Each row of a before or after table is a point. One or more steps were done to the points. Then noise was added and the rows were shuffled. The steps act on how far a point lies along the listed directions, d1 being the first. Write out the steps. A step turns or swaps two directions, mirrors them in a line or flattens them onto one, adds a multiple of one to another, or multiplies one. Angles are multiples of 10 degrees, from the lower direction toward the higher: turns from -170 to 170, lines from 10 to 170 but not 90. Use the fewest steps. Two steps may share a direction if one is a turn and the other turns, adds or multiplies; they go together, in the order done. Otherwise the lowest direction goes first.

Directions:
(1): [ 2.2 -0.2  7.0]
(2): [-4.2 -5.9  1.1]
(3): [ 5.6 -4.3 -1.9]
Before, 10 rows:
[[-0.9 -0.5  2.6]
 [-3.8  5.2  2.1]
 [ 5.0  6.1 -1.2]
 [-2.1  0.7 -1.1]
 [ 2.2 -1.7  1.0]
 [-6.7 10.0  2.7]
 [ 5.2  0.3 -4.0]
 [ 3.1 -2.1  0.2]
 [ 2.0 -2.5 -0.6]
 [ 0.8 -1.8  1.6]]
After:
[[-15.6   7.8   6.7]
 [  0.8  -1.2  -2.8]
 [  2.2  -2.8  -2.4]
 [ -2.1  -6.2   4.4]
 [  3.8  -4.1  -2.4]
 [ -2.0   1.1  -2.2]
 [  4.3  -2.5  -2.0]
 [  5.8  -6.4   2.2]
 [ -1.0   2.6   1.7]
 [ -9.0   4.7   3.3]]
Steps: turn d1 and d2 by 150 degrees; multiply d3 by 1.6

Directions:
(1): [ 7.0 -4.0  1.9 -1.9]
(2): [ 2.0  6.2  0.4 -5.5]
(3): [ 4.2  2.7 -5.4  4.2]
(4): [-1.4 -3.2 -6.2 -4.6]
Before, 12 rows:
[[-4.3 -1.3  0.1 -5.0]
 [ 1.2 -1.2 -6.4  2.1]
 [-4.1 -0.6 -5.1  3.5]
 [ 4.3 -4.6  8.5  1.4]
 [-6.5 -3.4  5.5  0.8]
 [-3.4  3.9  8.3  2.6]
 [-8.4  1.0  1.0 -6.9]
 [-4.7 -2.4  2.4  3.7]
 [-1.1 -1.8 -6.3  1.2]
 [ 1.5 -1.9  0.1 -6.0]
 [ 0.2 -5.9  2.0 -5.0]
 [-5.3  5.9  7.4  1.5]]
After:
[[-3.3 -1.5  0.7 -4.9]
 [-0.4 -2.8 -6.9  0.3]
 [-2.2  4.8  9.0  1.5]
 [-1.8 -2.7 -6.0  1.7]
 [-3.6 -4.2  1.0  2.0]
 [-5.1  0.0  2.8 -6.7]
 [ 0.2 -0.5  0.7 -4.8]
 [-5.5 -4.9  4.1 -0.8]
 [-1.7  2.9  9.0  2.3]
 [ 0.3 -3.2  6.4  1.7]
 [ 1.0 -1.8 -7.1  1.5]
 [-2.2 -4.8  1.0 -4.7]]
Steps: multiply d1 by 0.4; add -0.5 times d2 to d4

Directions:
(1): [ 2.6  0.3 -5.8  5.6 -0.5  4.4  2.7 -6.8]
(2): [ 6.4  1.1 -0.1 -4.2  8.9 -0.8 -0.4 -2.2]
(3): [ 6.3 -8.0  3.5 -0.1 -2.8  4.3 -0.8  1.6]
(4): [-5.8 -2.1  3.0 -0.3  5.3  6.2  5.5  0.7]
(5): [-2.7 -4.9 -7.5  0.6  3.5  0.9 -5.4  3.7]
(6): [-0.5  5.0  0.0 -4.7 -2.2  7.8 -5.5 -0.8]
Before, 14 rows:
[[ -3.5   0.9   4.0   2.0   2.0 -12.4   7.7  -2.1]
 [  0.0   4.0   5.6  -6.9   3.8   1.9  -1.4   0.2]
 [  1.5   0.1   4.6   1.0   0.0  -2.6   4.5   0.8]
 [  2.5   1.8   1.7  -1.6  -1.9 -11.4   0.9   0.4]
 [ -6.8   8.3   3.5  -5.9   0.5   4.4   0.0  -0.1]
 [  0.1  -3.8  -1.7   0.2   1.7   5.8  -1.5  -2.5]
 [ -4.8   0.0   1.0   2.9   0.4   0.0   3.8   0.1]
 [  6.3  -2.5   6.1   1.6  -2.0  -6.0   5.7   1.8]
 [  3.5  -9.7   4.7  -2.5   0.6  -0.4  -2.1   3.4]
 [ -6.6   3.8   0.3   2.4  -1.9   1.5  -1.4  -0.9]
 [  5.4  -1.8  -5.3  -3.7   1.8  -0.2 -10.3   0.7]
 [ -5.4  -1.3  -2.4   5.1  -0.9  -6.1   0.9   6.9]
 [ -1.6   9.2   0.0  -4.1   2.8   1.2   2.1  -3.4]
 [  4.9   0.6  -4.7   5.0  -6.3   0.5  -6.2   3.8]]
After:
[[ -6.3   2.1  -6.1   5.1  -2.3  -3.9   0.5  -3.6]
 [  7.4   3.4   2.0  -3.9  -6.5   5.1  -4.0  -3.3]
 [  6.2  -2.7  -5.8   2.6  10.2  -2.8   1.2   1.1]
 [ -9.9  -4.5  -6.1   3.3  -0.4   9.1  -3.5   2.3]
 [  4.8   0.2   1.5  -0.9   2.3  -4.9  -1.2  -0.1]
 [ -6.1   3.0  -2.7   2.2   8.5   5.8   1.4   4.6]
 [  0.9   3.7   2.9   4.8  -0.9  -4.9  10.0  -3.5]
 [  5.4  -1.1   5.4  -3.4  -5.9   4.6  -0.4   0.3]
 [  3.6  -4.0   1.0   2.7   2.7   1.5   9.3  -5.6]
 [ 10.1  -6.0   5.2   2.2   3.1  -6.9   7.9  -6.1]
 [  3.3   2.8   2.9   2.6  -0.6  -3.5   4.7  -1.3]
 [ -5.4   0.0  -1.0  -1.8  -2.0  -1.1  -5.8   2.8]
 [  4.3   0.7   2.0  -2.0   3.7   0.9  -4.3  -1.3]
 [  2.1   1.7   1.0   1.8 -10.2   3.8  -1.4  -3.9]]
Steps: turn d1 and d4 by 160 degrees; turn d2 and d3 by 150 degrees; add -0.3 times d6 to d2; multiply d5 by 1.3
